Every row gives one point. A path goes straight from each point to the next, and from the last back to the first. The post is the endless flat space through its rows: a point in 2 columns, a line in 3, a plane in 4, and so on, so that a path can go around it. Count how often the path circles the post. Going back the other way cancels.
(in the rows, 128 means zero)

Post (1 x 2):
[[144 131]]
Path (18 x 2):
[[196 114]
 [171 152]
 [126 171]
 [109 115]
 [148 113]
 [187  90]
 [120  99]
 [106 129]
 [144 150]
 [164 133]
 [171 173]
 [120 162]
 [124 149]
 [171 162]
 [178 113]
 [144 102]
 [112 115]
 [137 103]]
Times around: 0

Post (7 x 8):
[[138 127 151 132 113 160 128 154]
 [180 166 111 128  66 133  80 190]
 [143 117 107 172 117 138 115 156]
 [146 118 168 141 139 137 176 125]
 [118 117 138  93 117 135 167 133]
 [133 105 138 137 185 137 150 121]
 [145 124 129 173 128 130 101 111]]
Path (28 x 8):
[[161 110 121 162 100 123 142 111]
 [163 172 147 130  84 163  85  88]
 [105 133 114  97 166 168 208 185]
 [163 175 139 143  44 155 131 115]
 [217 128 128 189  70 119 118 130]
 [204 156  84 155  93 135  74 136]
 [177 165 118 135 145 110 122 118]
 [168 167 121 146 109 127 123 129]
 [151 149  82 159 155 150 106 142]
 [ 78 131 131 155 133 142 120 128]
 [176 139 185 185 114 130 150 165]
 [147 126 142 139  66 128 122 135]
 [148 103 163 129 138 187 158 132]
 [119 153 124 101  66 164 111 129]
 [130 134 110 179 101 144 103 133]
 [157 143 135 119  74 156 118 156]
 [109 133 148  66 144 192 134 116]
 [145 175 143 137  84 126 129 148]
 [136 146 119 115 103  96 143 126]
 [108 142  95 101 135  99 137 157]
 [131  99 171 150 151 173 157 189]
 [154 135 107 125  72  89  91 108]
 [159 146 119 111 134  79 118 167]
 [113 125 139 140 147 151 152 162]
 [103 135  87 125 122 170 105  98]
 [126 133 124  98  89 147  68  92]
 [158 116 119 118  98 151 119 185]
 [130 116 194 116 126 149 114  80]]
Times around: 1

Post (13 x 14):
[[134 125 108 130 109 134 120 153 138 135  96 145 118 101]
 [131 140 140 180 142  98 112  68 115 121 124 128 168 128]
 [103 119 131 179 128  69 142  86 152 123 121 108 114 132]
 [121  99 144 107 152 173 116  93 119 167 143 101  94 116]
 [119  86 151 151 153 129  49  91 167 136 185  93 109 152]
 [116 132 155 158 143 154 129 128 143 148 124 120 126 133]
 [ 63 126 177 130 127  62 115  95 119 109 120  97 131 128]
 [123 166  93 126 131 142 121 185 116 175 104 113  82 130]
 [132 160 112 106 176 160 113 114 125 127 132 113 175  86]
 [102 156  89  80 154 118 109 140 121 166 129 151 111 168]
 [140 123 120 123 121 164 158 132 107 131 134 122 108 147]
 [143 104 139 111 138 162 128 100 143 156 107  94 124 131]
 [146 107 112 118 155 127 127 154 118 179 134 137 102 158]]
Path (26 x 14):
[[ 95 141 134 139 126  88 134 136 121 123 155 112 115 135]
 [119 112 187  82 118 122 137 163  70  99 157 113 100 149]
 [106  77 153  73 202 135  59 105 154 155 148  80  99 133]
 [133  92 151 151 108 112 104 149  86 144 123 164 114 171]
 [138  51 177 113 131 123 138  60 104 154 110  76 136 107]
 [117 156 109 152 142 129 132 149 122 147 148 117 144 113]
 [111 119 157 125 136 145 130 105  71 182 107 124 102 151]
 [138 113 127 139 117 189 117 112 114 185  62 106  76 157]
 [138 133 122 107 109 156 151  92 136  65 123 112 123 117]
 [112 128 164 130 107 128  75 109  93 170 109 111  94 106]
 [113 182 114 149 125  96 126 168 154 124 114  88 116 142]
 [141 105 126 136 136  64  89 154 157 128  83 121 141 109]
 [161 110 150 151 167 158 198 110 129 143 101 121 140 147]
 [161  71 134  99 167 106  70  98 147 181 141  84  89 105]
 [146 135 131 118 115 208 158 123 111 174 108 113  88 139]
 [123  97  89 168 129 100 135  73 163 189 110 152 105 159]
 [136 146 120 184 104 195 158 111 116 113  97  92 119 108]
 [125 146 122 163 186 163  99  42 159 160 158  56 103 169]
 [133 123  84 105 175 130  87 165 151 216 116  92  64 151]
 [125 124 162 158 116  66 147  90 132 105  88 131 123 144]
 [154  67 142 132 132 100 129 144 121 134 201 148  88 155]
 [141  91 146 148 190 130 140  89  91 231 196  96  78 139]
 [ 86 160  98 131 103 106 139 190 101 131 104 146  95 128]
 [128 128 107 113 143 109 105 115 134 119  88 150 152 151]
 [138 113 129 148 180 135 103  79 150 134 193 101 106 154]
 [127 119 107  93 140  63 130 140 110 143 153 157 109 160]]
Times around: 2
